Each row of a before or after table is a point. The points were changed in one or more steps. Then noise was added and the rows were shuffled. The steps act on how far a point lies along the listed directions, d1 being the first. Write out the steps. A step turns or swaps two directions, mirrors them in a line or flattens them onto one, adds a multiple of one to another, or multiplies one. Angles are multiples of 10 degrees, from the lower direction toward the higher: turns from -170 to 170, lines from 10 to 170 but not 90. Use the fewest steps. Two steps may share a direction if one is a turn and the other turns, adds or multiplies; they go together, in the order done. Otherwise the lowest direction goes first.

Directions:
(1): [ -5  71 -11]
(2): [-72  -4   3]
(3): [ 3 11 71]
Before:
[[-91 -53  17]
 [-98  33 -57]
 [ 64 -23  65]
 [-19  13 -21]
 [-55 -28  75]
 [ 14 -24   8]
 [-10 -40  77]
 [  3 -51  14]
 [-29 -56 -23]
 [ -8  21  -8]
 [ 67  -6   3]
 [-26   1  -4]]
After (12 x 3):
[[  3   0  -7]
 [-13  10  12]
 [-33   7  53]
 [-40   5  53]
 [ -3   3   0]
 [  0   4  -8]
 [ -4   0   5]
 [ -7   2   9]
 [ 26  -5 -28]
 [-56   9  65]
 [ -8   3   8]
 [ -1  -1   0]]
Steps: multiply d1 by 0; flatten d2 and d3 onto the line at 50 degrees

Directions:
(1): [ 82  16  44   9 -29  44 -25  40]
(2): [ 14 -50  -7  27   5 -18  76  65]
Before:
[[  27    9   -4   17   -4    2   15   39]
 [  -6  -30  -20    5    5  -17   33    8]
 [ -49  -24  -35   -4   43  -35   43    4]
 [ -71   -9  -23  -12   38  -45   26  -55]
 [  10  -31   -2   10   -4    1   37   35]
 [  14  -36  -17   16    4   -2   45   39]
 [  20  -34  -11   23   10   -3    4   59]
 [  25  -30   -3   -9    8   -2   32   35]
 [ -11   24    7    4    1    9  -31  -40]
 [  19  -47    1   52  -31    2   38   33]
 [  -4  -34    2    8  -11  -10   45   35]
 [  14   -5   25   15  -29   -2    7   15]
 [ -55   93    9  -43    1   26 -111 -121]
 [  -6  -16   10   21    2  -17   17   -3]]
After:
[[ 13  18  16  11  -6  18 -21 -17]
 [-14 -24   1   5  24 -26  50   3]
 [-21 -35 -14  38 -20 -10  20  -8]
 [ 39  69  48 -13 -25  55 -73 -28]
 [ -8   3  18   7 -24  -7  -3  -5]
 [-10 -16   9  19   3 -17  15  -8]
 [-15 -30 -26  12  18 -12 -10  26]
 [ -1  18 -13   7   4  -5   2  11]
 [-26 -30 -26   6  37 -31  50  24]
 [-15 -28 -30   7  13 -11  33   9]
 [-19 -23 -13   1   2  -8  27   8]
 [ -2 -23 -14 -19  16 -10  20   8]
 [-26 -26  -8   2  -6 -16  35   9]
 [-11 -30 -22   3   5 -18  30   3]]
Steps: flatten d1 and d2 onto the line at 130 degrees

Directions:
(1): [-10  56 -47 -31  22 -56 -22  32 -20 -69 -10  64]
(2): [-21  55 -91  24 -60  27  18  -8  36  14 -37 -31]
(3): [ -3 -18   1  83  -3 -94  -6 -19  48 -28  25 -28]
(4): [-20  -6  27 -16 -78  -7  70  69  -3 -28  53   1]
(5): [ 30 -54 -38 -21  44  17  34  26   3 -73 -31 -70]
Before (10 x 12):
[[  -4   49   45  -14  -23   59  -37  -55  -39  111  -14   45]
 [  -7   22    9   27   56   26  -31  -56    0   34   13    9]
 [  18  -36    3  -46   40   -2   -5   -3  -24   -9   17   14]
 [ -24  -33   64   53  -62   19  -18   29   -1   65   51  -14]
 [  13  -79  -24   16   39   17   19   19  -20  -40  -30  -56]
 [   9 -119   19  -56   48   59   22   36  -45  -36  -44  -70]
 [   8    6   91   48   16  -83  -93  -30  -19   80   46   73]
 [  -5  -51   37  -14  -46   -4   78   56   14  -17   24  -49]
 [  23   21  -52  -77   63   32  -53   15  -46  -59  -32   17]
 [  19   32   35  -19  -16   14   10   -6   14   23   13   35]]
After, 10 rows:
[[ 37 -38  -8 -38  56  97 -42 -35 -24  23 -28 -58]
 [  6  14  85  44  19 -87 -94 -24 -21  66  45  88]
 [ 23 -41   5 -45  40   8  -7  -8 -19   0  17  -1]
 [ -9 -30  24 -30 -44 -24  76  78   5 -46  23 -17]
 [-39  24  15  16 -51 -47 -30  82 -21 -12  49  53]
 [ -7 -77 -11 -81  49  16  14  69 -59 -93 -40 -20]
 [ 17  34  38 -15 -15  10  13  -4  10  17   9  36]
 [ -9  50  -8   8  61  -4 -32 -32 -14   4  14  42]
 [  5 -59 -38   5  39  -5  17  36 -30 -71 -34 -31]
 [-14  91  15 -43 -19  10 -42 -24 -59  55 -15  98]]
Steps: mirror d1 and d4 in the line at 100 degrees

Directions:
(1): [ 11  10  -7  53 -44 -17 -55  37  -9 -10 -93  59 -52 -23 -11  -7  -3  78]
(2): [-14 -10 -70 -34 -36   2 -55 -15  50 -35   6  15 -11  16 -41 -97 -47 -54]
(3): [ 46 114   0  52 -37  61 -32 -18   6 -33  31 -16   3  56  -5  15  34 -11]
Before (10 x 18):
[[-19  -5  21  18   8 -31  -4  25  -1  20 -50  33 -36 -28   2   3 -19  26]
 [ -4 -14 -38  -3 -12 -13 -19  -2   6 -13 -10 -14  14  10 -20 -26   1 -21]
 [ -8 -23  40  37  27   9  22   4 -36  27 -20  -3  -1 -36  22  72   8  46]
 [ 42 121 -47  41 -79  56 -74   1  40 -67  13  11  -5  65 -39 -42   4  -2]
 [-10 -35  12 -39  51 -31  39 -27 -20  11  52 -31  22   3  22  20 -19 -46]
 [ 32  29  23   6  18  41  -3 -10   1 -13  38 -36  40  31  10  18  14  -2]
 [  0  10 -44 -41   5  18 -20 -35  34 -13  91 -51  19  34  -1 -37 -21 -84]
 [ 61 110  34  39 -27  79  -3  -9  -7 -18  39 -35  29  48   6  51  53   6]
 [ 60 109 -20  60 -34  63 -51 -16  21 -37   4 -14  -2  35 -16  -6  46 -15]
 [-24 -31 -29 -29   5   8 -26 -20  15 -19  11  -4 -10  13 -22 -60 -44 -38]]
After, 10 rows:
[[-21 -15  19  12  15 -35   1  25   2  24 -48  32 -34 -33   2   0 -25  24]
 [ 41 112 -50  48 -86  50 -85   8  38 -65  -4  23 -13  55 -43 -45   3  11]
 [ -7 -26  40  30  26   8  29   3 -33  30 -16  -5   0 -34  22  71  10  48]
 [ 67 115  36  46 -33  77 -10  -5  -9 -22  22 -26  17  47   6  48  55  18]
 [ 34  36  24  14  13  47  -8 -11   0 -15  36 -36  36  31   8  21  16   0]
 [  4  27 -46 -33   1  22 -29 -40  35 -18  88 -48  17  41  -4 -40 -17 -82]
 [-26 -28 -26 -31   7   7 -25 -24  19 -16  16  -7  -5  17 -19 -61 -43 -43]
 [ -6 -19 -40  -4 -14 -13 -16  -4   7 -12 -12 -13  17  12 -19 -27   4 -18]
 [ -3 -20  14 -36  46 -22  38 -32 -17   6  59 -34  21   9  23  21 -15 -51]
 [ 64 107 -21  64 -39  60 -58  -5  17 -42 -10  -3 -12  28 -20  -4  41   2]]
Steps: turn d1 and d3 by -10 degrees
